Every row gives one point. Examples show where two turns around zero, p and q, send a point. Write where each new point lands after one turn and then the other. Backwards means that the second turn is done in reverse. Each puzzle has new turns, and all numbers are rounded.

Turn p:
[-43 -21] -> [47 10]
[ 20 -39] -> [-10  43]
[22  7] -> [-23  -1]
[-7 23] -> [  1 -24]
[ 7 30] -> [-14 -27]
Turn q:
[-38 -37] -> [ 19 -49]
[ 3 -5] -> [6 1]
[ 7 39] -> [-33  22]
[28  4] -> [ 7 27]
Where do these land?
p, then q: [-35  20] -> [37 16]
q, then p: [-11  21] -> [23 -4]
p, then q: [13  1] -> [ -7 -11]
p, then q: [ 33 -42] -> [-53  -1]

Turn p:
[-11  23  -7 -29] -> [ 4 12 10 36]
[-21 -17 -30 -16] -> [ 18 -26 -16  25]
[-35 -33   4  43] -> [-19 -56  -1 -25]
[38 -5 28 -8] -> [-11  38 -17 -21]
[ -4  20 -27  36] -> [ 25 -19  35 -15]
[ 32  12  32 -26] -> [-16  50  -9   0]
Turn q:
[-21  18 -27  30] -> [24 40 13  9]
[-20 -26 -10 -11] -> [  2 -16  23  23]
[  9   1 -19 -11] -> [ 19 -11   4  -9]
[51 17 41 36] -> [-42  26 -26 -53]
[-20 -10  16 -44] -> [ -4 -38 -15  32]
Where do these land?
q, then p: [17 14 47 -4] -> [ 22 -34   2  33]
q, then p: [  2  -6 -12  41] -> [-23  24  23  15]
p, then q: [ 14  29   1 -23] -> [ -1  28 -25 -11]
q, then p: [-25 -26  10  13] -> [-28 -17  20 -12]
p, then q backwards: [ 41  13   9 -38] -> [-22  39   1  37]
p, then q: [-19 -27 -64  20] -> [-22 -36  43 -44]
q, then p backwards: [-31   3   9  -8] -> [-15   3  -5 -29]

Turn p:
[ 19 -22 -22 -15  17  31] -> [ 45  15 -10 -18  -3 -10]
[  7 -30 -17  11  21  -9] -> [ 12 -15  -1 -30   7 -24]
[-36 -50   6 -20 -29 -21] -> [-24   9  35 -54  -9  25]
[13 44 41 35 29 30] -> [  3 -31 -38  56 -35  -8]
[  7  35   2  30 -26   0] -> [-16  -1  18  46  -1 -14]
[-52   3 -12 -37  -8 -21] -> [-42  36  -9 -29  13  23]
[ 42  20   3  -3  -4 -11] -> [ 20 -16   5  29  27   8]
Turn q:
[ 46   5   3 -23 -21   3] -> [-20   3  33 -33  23   8]
[-27   7  18  73  18  16] -> [-16 -46 -51  34 -28  10]
[ 16  -8   8 -33  10  12] -> [ -5  23  27 -14 -12  10]
[ 16  -1 -24  -8  29 -39] -> [ 31   4 -11 -43  -8 -16]
[-27 -20  31  39 -17   9] -> [-21  -4 -38  39   6  23]
[-25  -5 -65 -24 -10   5] -> [ 16  22  14  13   6 -67]
[  1  22  30 -24  -9  -6] -> [15 -3 26  3 12 32]
Where do these land?
q, then p backwards: [-16  29  32  40   4 -13] -> [28 12 47 -7 27 -8]
p, then q: [ 19 -34  -9  -1 -12 -16] -> [  0  21  12 -16 -11  32]
p, then q: [-13 -23  27 -19 -28 -33] -> [-14  25  21  37 -23  23]
p, then q backwards: [-42 -20   8  -3 -14 -13] -> [ 41 -15   8  -5  11  22]
p, then q: [ 23 -16 -32  -5  27  19] -> [ 10  -2  13 -51   6  -7]
p, then q: [-28 -26 -17  -8 -47 -27] -> [ 27   4  26  32 -15  46]
q, then p: [ 24  40 -35 -18  38  14] -> [ -2 -21  38 -13   8  57]
p, then q: [  1  -1  -2 -12  19  11] -> [ -3  -1  11 -12   3 -18]
p, then q: [32 51 28 27 14 57] -> [-44 -40 -49 -17  38 -30]

Turn p:
[-40 -14 -27 -18   6 -29 -13  20   7] -> [ -8 -21 -14 -14   9 -38  21  35  17]
[-12  14 -24 -53  36  28  24  30 -23] -> [-33  -6 -58   9 -16   3  32 -22  38]
[  3  49 -31  10 -13 -40  17  -1  48] -> [-17 -27 -20 -40  41  18 -46  26  -8]
[ 34 -26  12 -45 -10  -8  14  16 -18] -> [-37  39 -11   4 -37 -20  -2  -5  -7]
[ -4 -16  45  20  -2  -5 -12 -18  27] -> [ 31  25  41 -25   7   2   0   1  -3]
[ 12   6  39  -7 -15  21   4  43 -35] -> [ 23  27 -25  17 -32 -23 -18 -37   6]
[-20 -22 -18  17  -9  27  -3   1  19] -> [ 22 -24   1 -11  -7   5  30   5 -23]
[ 39  14 -21  29  -8 -25 -44 -34  28] -> [-18 -12  41   2  55   2 -23   2 -42]
[-36 -13   7 -11 -38  26 -34 -29  -5] -> [ 39  23  -4  25  16  -2  38  28 -24]
[ -1 -23  49  39  11  -8  40  -7 -24] -> [ 28   9  42   1 -50  16 -24  -4  30]
[ 25  31 -31  19  41  14   7 -22 -24] -> [-28 -34   8  34  16  37  -7 -29  16]
Turn q:
[ 20   4 -46   1 -16  -2  31 -17 -22] -> [-13  31  18  47  14  17 -16 -14   6]
[ -9  15   3 -15  11  -3  -9 -28  34] -> [-23   1  -9 -31  -9  27  12 -13  -2]
[-14 -17  10 -12  27  12  34 -11  43] -> [ 10 -15 -12 -27 -14  24  -8 -41  32]
[-45 -47  31  30 -25 -25 -53  21 -14] -> [ 28   0  21 -21 -34 -71  48  21 -11]
[ 53  15 -38  27  -4  36   6  10 -24] -> [-11  10 -12  56  34  12 -17  38  28]
[ 18   8 -20 -31 -11  39   8  -3 -21] -> [-29  -8  22  13  31   5 -33   6  14]
[-26 -12  37  34 -60 -33 -45  38   5] -> [ 39  27  18 -30 -41 -48  20  55 -26]
[ -5 -33  22 -18  10 -45 -27  21  23] -> [ 41 -20  21 -32  -8   5  41  -3 -21]
[ 17  33 -30 -13  11  19  44  18 -26] -> [ -2   9 -13  31  44  12 -49 -14  -1]
[ 14   8  31  -8  20  -1  20 -30  -5] -> [-14 -32 -14  10 -23  20 -13 -16 -13]
[-24  25   0   4  37   3  -9 -20   5] -> [-26  -3 -38 -14   6  -2  14 -22  -8]
Where do these land?
p, then q: [  3 -56  -1 -50   1  40  25   6  37] -> [-14  31  32   3   8  -2 -76 -33 -14]
p, then q backwards: [-13 -27   8 -43   4  10  12 -44  52] -> [  3  19 -26  -5 -17 -24 -55  -9  51]
p, then q: [-29  15 -27  12   5  -3 -22   4 -51] -> [ 40  15 -18  21 -19   5  36   3  28]
p, then q backwards: [ 20  39  28  -1  18   1   8 -23 -41] -> [ 20  -2 -41   6  -6  16  52 -14  -1]
p, then q: [ 15  36 -16  40   1  17 -31   0 -20] -> [-12 -26 -17  35 -19  -6  44   0  19]
p, then q: [ 42  -1   7  20  -7 -31 -25  10  -6] -> [-10 -15  -6  -5 -19 -21  34   6 -40]
p, then q backwards: [-38  23  -4 -21 -26  11 -20  11  -5] -> [ 2 14 -7 38 26 -2 -8 37 -5]
p, then q: [-21 -36  13 -17 -29  31  51 -24  40] -> [ -7   3  30   3  35   0 -78  20   7]
p, then q: [ 16 -23  32  45  18 -34 -24  35  -4] -> [  4 -26  20 -16 -47  20  30  13 -46]
q, then p: [-21  30 -20  10  21  -3   1  29   9] -> [-41 -20 -11  10  22  11   2  -7  16]
q, then p: [ 36  29  -2  23  -5 -42  -6  26 -29] -> [ -1 -38  -1  38 -20 -11 -32 -40   6]
p, then q: [ -9 -28 -18 -18  -1   3  30 -31  17] -> [ 14   3   8 -14  14 -24 -47  -3  14]

Turn p:
[-13  27  29   0 -44  -3  19 -28  25  -6 -14 -60] -> [ 33 -23 -37 -46  -2  -5 -11  -5  12  62   5   1]
[-24  23 -48  24  -5  -4 -44  -9   2   2  -9  -4] -> [-27 -18  -7  12 -41  22  -6 -38  -9   8 -33  -8]
[ 27 -22  -8   4 -24  -5  22 -11 -30   5  35  -6] -> [-24 -13  23 -33  21 -33  19  -3   4  -8  15 -12]
[ 37 -27  13 -15  -6  33  10  29 -22   3  14 -32] -> [-21   4 -10 -21  22 -14  22   6  17 -15  46  38]
[-47 -18  14 -41  24 -43 -18 -31  32  31 -16  -6] -> [ 50 -48  -1   9  -7  26 -53  15 -37 -16   0  -9]
[ -1 -23   9  22  15  36  -5   4 -26 -43  30  36] -> [-48  46  32  25  18  -9   2  10 -17  14  14   3]
[ 24 -19  -9   0 -33   6  46  30 -29 -36  -9  13] -> [-12  27   4 -14  22   1  66  12  10   5  27 -25]
[ 35 -47   3  56  30  -2  27  44 -16 -21  30  28] -> [-47  13  47  41  43 -11  34  36  41  -9   4   2]
[ -6  32  27 -26 -20 -30 -42 -17  48  33 -13  10] -> [ 41 -12 -20 -23 -54   1 -43  28  -8 -10 -32   1]
[-30  39  19   3 -13   1  -1 -13 -15  45 -34 -14] -> [ 19   2 -43 -32  13  23 -34 -24   6  -4 -31  -9]
[-28  42   9 -29   4 -33 -22  10   3  -3  -5 -26] -> [ 18 -19 -57  15 -24  -6 -24  -1  -9   1   2 -20]
[ 54 -10 -21  17  56  15  16  -9 -27 -30   9  34] -> [-15  27  38  45  32 -37  45  -9 -14 -17 -17  24]
[ -1   3  -6 -11  -9  20  41  16   4   2  34  14] -> [  8  26  23  -5   4 -17   2 -12  26  -5  34 -19]
[-34  -1   8 -30  -1 -21 -50 -27  36  26 -46   6] -> [ 37 -24 -15  -7 -38  46 -38  14 -41 -10 -27   9]
[  5   1 -40  25  26  31   3  12  15  -7  -5   8] -> [ -9  13  25  33  -9  16  18 -32  18   3  -6  20]
Turn q:
[ 10 -32  42  -2  -4  19 -10 -31 -37  12  13 -26] -> [-40   2 -33 -44 -10  16  -9 -30 -16  -5 -19 -10]
[-19   1 -31  -4 -51 -45 -23  41   4 -13 -28 -29] -> [ 32  12 -18  59   4 -21  49  12 -23 -16 -31 -19]
[ 26  11  56 -17 -22  26 -17  -9  20   7 -19  12] -> [ -3 -47   2 -54  15  -7  20   8 -21  14 -15   6]
[ 14 -31  -1 -25 -28  38   7 -22  43 -11  25 -26] -> [ -6  13 -11 -31 -15 -45 -21   8 -50   0  -3  35]
[ 32  28  45  21   6 -39  32  -1  26  36  -7  22] -> [ -1 -62  44 -17  -8 -25   5 -16  31 -16  10 -31]
[-12  -3   7 -15  29 -16  44  12  42 -20 -26  14] -> [ 11  19  42 -16 -18 -28  24  32  33   0  19   2]
[ 12 -24 -16 -14  40   9 -27  11  -1  17  34 -32] -> [ 13  15 -38  -4 -35  10 -39   4 -16  16  21 -22]
[ 13   0 -25  54 -16  24  -2  13 -15  24 -49  25] -> [ 19 -35  10  20  -3  52  15  -2   6 -45  -9  38]
[  8  22 -32  -4  -8   1   1 -11  -8 -38 -42 -12] -> [ 35  33  28   6  21  17  24 -10 -18  -3 -13  12]
[-52  44  -5  12  23  39  19 -30 -27   9  34  26] -> [-38  13  12   3  58  26 -57  15  34   0  11  13]
[ 13  24  -7 -16   2 -22   7  46 -22  20  12  33] -> [ 17 -27 -19  24  21  -4  17 -10  31   6  42 -14]
[ 12 -14 -13  18  12   8  -4   8  13 -49  18 -32] -> [ 31  34  -6  -1 -26 -13 -21 -11   2  18 -28  17]
[-57 -25 -21  -9  16 -40 -27 -28 -38   3  35  25] -> [-68  31 -11  56  -3  23  -7   0   5  32  12 -23]
Where do these land?
q, then p: [-12 -31   6  39  48   7 -40 -25   1  -2  37  39] -> [-24  14  13 -45 -34  57 -50  -4  10  -8  -5  11]
q, then p: [-22  24   5 -18  34  32 -17  -3 -23 -15 -11 -38] -> [ 12  16 -40  16 -21  -8   3 -36   4 -23   8  39]
p, then q: [-33   5 -10  23  21 -34  -6  40 -22  10  -5   5] -> [ 20  30   3   6 -24  15 -24  26  -3 -15 -40  18]
q, then p: [-28  11 -31 -39   5  -9  -7 -17  -9  38 -40   2] -> [-32  21 -22  25  33 -22  -8 -19  27  17  37   2]
q, then p: [-36 -35   5  23 -21 -19 -14  30  28 -12  -4 -18] -> [  1  -5 -16  -6  -8  40  43   9  31  12 -20 -29]
p, then q backwards: [ -1  13  12  12 -15  -2  13  14  35  32 -14 -17] -> [  8   8  19  27  31  20   4  33  -5 -10  -1   3]
p, then q: [ 46 -18  -7   6 -24 -36  18  29  28  23  25 -36] -> [ -5   3  -4   1 -52 -69  24  19   2   6  15  13]
q, then p: [-12   2  -3 -18 -12 -22  16   7  42   3   5  35] -> [ -5 -16   8   9  16  -4 -15  39  31  -6   3 -31]
q, then p backwards: [ 34 -10 -11 -31 -31  51  15  34 -31 -32   6  37] -> [ 36   3  14 -22  12  50  18   2 -10  -5 -34 -66]
p, then q: [ 45  45  -5 -36  25 -32  23 -42 -27 -15  34 -16] -> [ -8  22  34  35 -34  -7  28 -64   5   1   9 -50]
p, then q: [ -2  36  -1  16  12 -33 -47 -22  12  14 -39  -8] -> [ 12   1   6  15 -11  44  48  -1 -31 -28  -5  30]
p, then q: [ 13  12 -35  25   0  29   8 -16 -19 -42   4  16] -> [-34  -3  34  -8  29   3  -9  -4  18 -37  -5 -26]
p, then q backwards: [  5 -23  16 -18 -37  43  32 -24  41  17   6  33] -> [ 23  16  -8 -15  56  24  30 -22  27 -32 -32  -7]
q, then p backwards: [ 39   1  23 -13  25  33  26 -40 -22 -31 -27 -16] -> [  4  -6  -9  -4 -49  55  19 -33  -8  34 -17  10]
p, then q: [-36 -32  37  30 -31  -9 -19  36 -35  14  24 -18] -> [  3  31 -43  19  -6   2 -25  73  -3  17   0  -9]

Turn p:
[ 10 -13 -44 -41 -20 -13  11  22  33  -2  44  38   3  13] -> [ 16   0  -7  14 -27  21  55  56  11 -17 -29   6  19  13]
[ 38 -43 -34   3  26  -3  17  11  -9  12  15  -9  29 -22] -> [ 33  11  11 -46 -18  43  -9   4  -9  -1 -21   7   9  32]
[  9  48   5 -39  11   2 -33   9  -3 -18 -25 -33  49  17] -> [-21 -21  16  -5 -21  -5  25 -41  32   0  44 -48  11  26]
[-11  48 -12  48   8  38  -1 -26 -35 -39 -31 -21  -3  24] -> [-19 -36  -6   0  -8 -21 -36 -29 -54   4  33 -47   6 -34]
[-33  13  28  10 -42   3 -16 -41   4 -28  -7  41   9  -5] -> [-35 -14  24  33   7 -48 -17  25   9  29  -4   4  25 -25]
[-28  36  33  14  -4  59  -2 -39  18 -35 -36 -20 -23 -27] -> [-30 -22  -7  30  13 -10 -51 -16  -3  10  68  13  24 -45]
[ 22 -20  15 -18 -36 -11 -32  13 -29  37  35  -5 -33 -27] -> [-31  20 -45 -28  31  -7  -3  25  26 -11 -28  20 -15  35]
[  1 -27  19 -20  28 -25 -30   8  11  39 -14  -4 -30  28] -> [-17  31  11  14  27  18  31 -18   0  -6  -2  18 -51  21]
[ 14  21 -35  28  30   5  45 -23  -8  36  45 -14  36 -34] -> [ 72 -23 -15 -17 -29  -9 -37   1 -27  -1   1  14  14  50]
[ 35   4  21  -5  32 -26 -37 -41  19  32   0  10  -7   4] -> [-28  26  22  27 -18  -4 -12 -11  -4  -4   4  24 -34  54]
[-30 -34 -22 -29   2   0  21  20 -47   4  13   6  -8 -27] -> [ 20   8 -20 -28  47  12  22  -1 -11   6 -29   9  43   5]
[ 25  18  23  25  11 -10  -9  28  34  20 -31  37  -8  23] -> [  3  26  14  50 -13  14 -15  -2  20  -6 -11 -29 -48  -9]
[-18 -13  37   0   7  -1 -21  13  33 -19  33  18 -23   7] -> [ -6  46   8  15   9 -18  17  38   9  -5  25  14 -11 -19]
[ -7   8 -39  37 -28  36  16  25 -11  16  -9 -27  37  40] -> [ 30 -64 -10 -28  -5  14   1  10 -12  19   1 -48 -29 -18]
[-27 -11 -25   3 -26 -26  18  10 -15 -29 -14 -28  -4 -36] -> [  7 -25   7 -35  20  -9  -1 -15   9 -32 -21  13  35 -32]
[ -1 -35  30 -17  -1 -28  53  10   7 -27 -18  10 -23  20] -> [  6  35   0   5 -14   8  30 -26   6  14 -29  30   3 -55]
Turn q:
[ 38 -35  25   2   2 -20 -49   3  53 -23  13   6  40  21] -> [-21 -67  16  10  37   9  21  -3  55  10 -12  -3  34  11]
[ -8   9  27 -12  13 -23 -27  24 -24  42 -12   4  -2  -6] -> [ 29  17  -6  16   1 -13 -21 -10 -12  15  -5  -4  54   9]
[  9  -2 -44 -32 -18  -1  26  32 -70  -6  -8  22 -34  29] -> [  1  76 -35   5  22  20  27  36 -29 -15  14  33   4 -15]
[ 16   7 -54  51 -22 -24 -37  15  21  40 -10  24  -9 -17] -> [ -7  23  37 -55  25 -26  -8 -33  19  17  -2  23  27 -47]
[-44 -16   6 -16 -12  22   1  29  45  -1 -12  19 -47  32] -> [ -8  15  15   6  36 -53  36  -6 -20 -41 -10 -22 -10  31]
[ 30  17 -39  37  49   4 -38   7 -14  44  16 -14   0 -20] -> [  3  -3 -21  -9  10 -22 -36 -37   6  44  35   8  16 -60]
[  4 -33  40  -3 -28   1  13 -35   2   8  10  41  -1  31] -> [-32  18  29  19  -7  36  18  -9  21 -27   7 -26  16  35]
[-50  -3 -37  37   2  -2  11  -4  16  -4   7   9  18   3] -> [-30  -8  11 -47  -1  -6  14 -22 -37  19  -7  -3 -20   3]
[  1  34  42 -18  16 -20  35 -25   7 -13 -12 -36  -6  20] -> [ 31 -21  -7  23 -60 -10  19  17   6  -6  18   4  -9  32]
[ 17   8  26  27  -4   9 -34  34 -18 -26  21 -33 -32  -6] -> [ 11  10 -42 -10  16 -31 -19  29  46  20  -2 -24  -3   4]
[-12 -22 -38  14  14 -18 -12 -12 -30   8  -5  44 -13 -54] -> [-25  22 -17 -37   8  19 -48 -33 -22 -23 -11  25  20 -21]
[-18 -18  22  10   0  25  60 -22  39  -7  -8  -2  63 -27] -> [-37 -43  42  24 -44  20  -4  -5 -23   7 -44 -11 -41   5]
[  1 -33  -9  -2   3   4  -9 -31 -36  19 -10 -43  20 -45] -> [ 25   3 -22  10  -7  42 -39 -42   6  22 -26  12 -23  -7]
[ -1  70  11 -43  -4  15   5 -13  10 -17   8 -12  21  26] -> [ 46 -33  19   8 -15   8  19  50 -22  -4  38 -18  -9   1]
[ 27  20  22 -44  -3  -5  19   3   4 -20  32 -38  -7   2] -> [ 24 -17  -5  35  -4   0  -9  46  19   2  26  19 -24  26]
[-10  -3  -1  -8  -8  34  36  -6  -5 -44 -31   8 -12  12] -> [ -9   7 -16   4 -16   8  32  22 -14 -41 -20 -14 -35  -7]
Where do these land?
q, then p: [  8 -18  46 -19  -4 -29 -35  43 -23  20   5 -54 -42 -15] -> [ -1 -14  43  25 -51  14   0   0  -8 -35 -13 -37 -57  34]
p, then q: [ 33 -11 -33   2  11  11   8  -8  -8  44 -15 -15   1 -12] -> [  4  15 -16  15  30  18  32 -17   7 -23  10 -29  -8 -20]
p, then q backwards: [ -8 -18  41  -9 -29  27  -1   3 -47   8  15 -73 -39 -52] -> [  6 -23 -62  30  28 -36 -54   8 -21 -32  37   3 -45 -22]
p, then q backwards: [  1  -6   8  30  -3 -19  40   1  28   0  26  56   5  18] -> [ 15  31  17 -14 -19  13  34  36 -13  15 -40 -32   8 -16]
q, then p: [  4  39 -29  22  -7 -23  -3 -20 -16  -4 -21 -29 -24 -18] -> [-30  -1 -26  20 -25  13   8  18  30 -17 -24  12  25  25]
q, then p backwards: [-42  10 -46  12   6  11   5  11  56   2  22  35  29  33] -> [-47 -26 -22   3   5  -4 -46 -35 -26 -23 -12 -30   8  46]
q, then p: [ 11   4 -15 -18  15   3  34  40  14 -45  16  26  22  18] -> [ 47  24   0 -11  46   5  15   3  -5   1 -25 -22  15 -31]
q, then p backwards: [-29   5  -3  25  14  12  19  21   7  -4 -40  47  31  24] -> [ -2  -8 -36 -10  -8 -18  -3 -13 -33 -53  -2  18  -9  42]
q, then p: [ -4  -9 -16 -14  29   9 -16 -38  -4  -2 -19   5 -48 -21] -> [-38  -2  13  -8 -30  -8  -2  18 -32 -24   6   9  41   2]
q, then p: [ -8  18   8 -36 -25  -7  26  -1  42   0 -14  36  29  15] -> [  6  41  -7 -20   1 -14  -5 -16  18  47  -5 -14   1 -45]
p, then q backwards: [ -2 -32 -24  12 -21  -5  11 -12  26 -29 -13  22  26  55] -> [  9  32  -6  16 -16  18  36   4  20  -1 -26   3  62  10]
p, then q: [  2  -4  19 -27 -18 -11 -38  -2 -81  19  26 -23 -17 -27] -> [ 25 -30 -15  -4   5   4  48 -24 -67  -5  35  35  16  14]
q, then p: [ 28  24  48  -7   0  29 -31  -7 -40  16  17 -49 -36   6] -> [  3 -20 -10 -21 -47  10 -17  28   5 -60  21  -5 -49  25]
p, then q: [ -6  -1   8   3  39 -17  -3 -38  -5   2   0 -32  24 -15] -> [ -2  -1   7   8  -4  38   4   3  14 -10  36 -14  31  31]
q, then p backwards: [ 14  -1 -12  25  -8   8 -17   8  49 -26  -5  48  40 -10] -> [-22 -25 -33   5 -52 -12 -28  -4  -6 -35 -35 -10  11   0]
